Each point is reached from the start by the listed moves, each made once or not at all, plus a little noise. Is the number of moves made odd or even? Then give how often each move was made.
In the rows, zero is written as 128.

Moves:
(1): [196 130 146 141 118]
(2): [136 177 143 125 128]
(3): [122 105 188 110 129]
Start: [137 108 161 111 167]
Points:
[205 162 191 120 160] => even (1, 1, 0)
[197  89 241 117 162] => even (1, 0, 1)
[144 158 175 112 160] => odd (0, 1, 0)

Moves:
(1): [176 115 127 103 127 129 152 131 136 133]
(2): [121 224 115 106 119 113 168 132  96 162]
(3): [139 131 205 116 113 127 107 120 135 150]
(4): [150 139 146 193 119 119 120 150 108 119]
(5): [133 125 138 132 187 133 134 122 110 144]
(6): [121 120 120 131 124 206 110 137 120  94]
(7): [112 113 144 130 136 123 175 126 117 104]
(8): [110 132 124 125 140 127 124 176 126 135]
Start: [ 78 138 157 151 141 158 135 168  94 171]
Points:
[127 206 179 177 189 217 226 197  15 156] => even (1, 1, 0, 1, 1, 1, 1, 0)
[ 52 213 157 130 133 218 201 179  41 150] => odd (0, 1, 0, 0, 0, 1, 1, 0)
[ 80 125 181 218 134 223 154 196  59 106] => odd (0, 0, 0, 1, 0, 1, 1, 0)

Moves:
(1): [168 131 139 103 111 114 123 120 154 120 124 157 120 119 124 117]
(2): [133 166 107 113 140 129 114 122 143 131 118 107 109 121 155 122]
(3): [115 151 154 122 130 117 125 130 123 139 135 138 136 133 112 122]
(4): [158 133 132 143 149 125 128 144  98 121 101 116 132 116 104 112]
(5): [135 129 133 102 163 123 147 119 112 149 133 128 145 122 133 149]
(6): [131 127 152 123 124 178 104 119 144 117 104 138 133 119 120 131]
(7): [132 156 125 109  94 151 167 140 129 112 107 119 109 122 135 120]
(8): [109 115 108 104 133 114 109 183 131 131 140 135 119 128 119 136]
(9): [121 118 148 145 143 129 139 137 164 152 125 123  96 131 120 118]
(10): [136 121 134 132  99 130 115 130 109 166 120 115 119 131 141 119]
(11): [131 141 120 129 122 158 141 129 118 143 194 137  99 125 122 131]
(12): [107 135 117 156 147 118 133 120 113 132 108 174 125 135 125 144]
(13): [135 148 117 147 124 126 126 124 143 134 126 134 152 135 115 136]
(14): [132 117 113 116 145 128 135 136 125 124 139 129 127 179 130 112]
Start: [140 146 125 108 116 132 115  87 112 101 130 137 133 101 159 111]
Points:
[158 173 134  67 134 177  85  64 110 149  93 113 124  85 195 121] => even (0, 1, 0, 0, 1, 1, 0, 0, 0, 1, 0, 0, 0, 0)
[172 158 181 122 132 203 107 114  98 164 150 134  83 136 109  59] => odd (0, 0, 1, 1, 0, 1, 0, 0, 1, 1, 1, 0, 0, 1)
[195 249 127  81 180 114 172 102 139 137  61 179 101 136 138  82] => even (1, 1, 1, 1, 1, 0, 1, 0, 1, 0, 0, 1, 1, 1)
[191 216 104  90 181 142 174 111 130 126  82  95 104 132 156  90] => odd (0, 1, 0, 1, 1, 0, 1, 0, 1, 0, 0, 0, 1, 1)
[161 183 111  84 111 141 121 174 118 145  73  87  52  80 160  68] => even (0, 1, 0, 1, 0, 0, 1, 1, 1, 1, 0, 0, 0, 0)
[140 204 116  69 182 117 147 169  83 180  74 136  68 141 153  85] => even (0, 1, 1, 1, 1, 0, 1, 1, 1, 1, 0, 1, 0, 1)
[202 176 148  44 174 132  89 139 121 110 107 193 176 124  87  99] => even (1, 0, 1, 1, 1, 1, 0, 1, 0, 0, 0, 0, 1, 1)
[143 224 137  46  72 154  80 126 134 126  63 191  82  82 168  96] => even (1, 1, 1, 0, 0, 1, 1, 1, 0, 1, 0, 1, 0, 0)
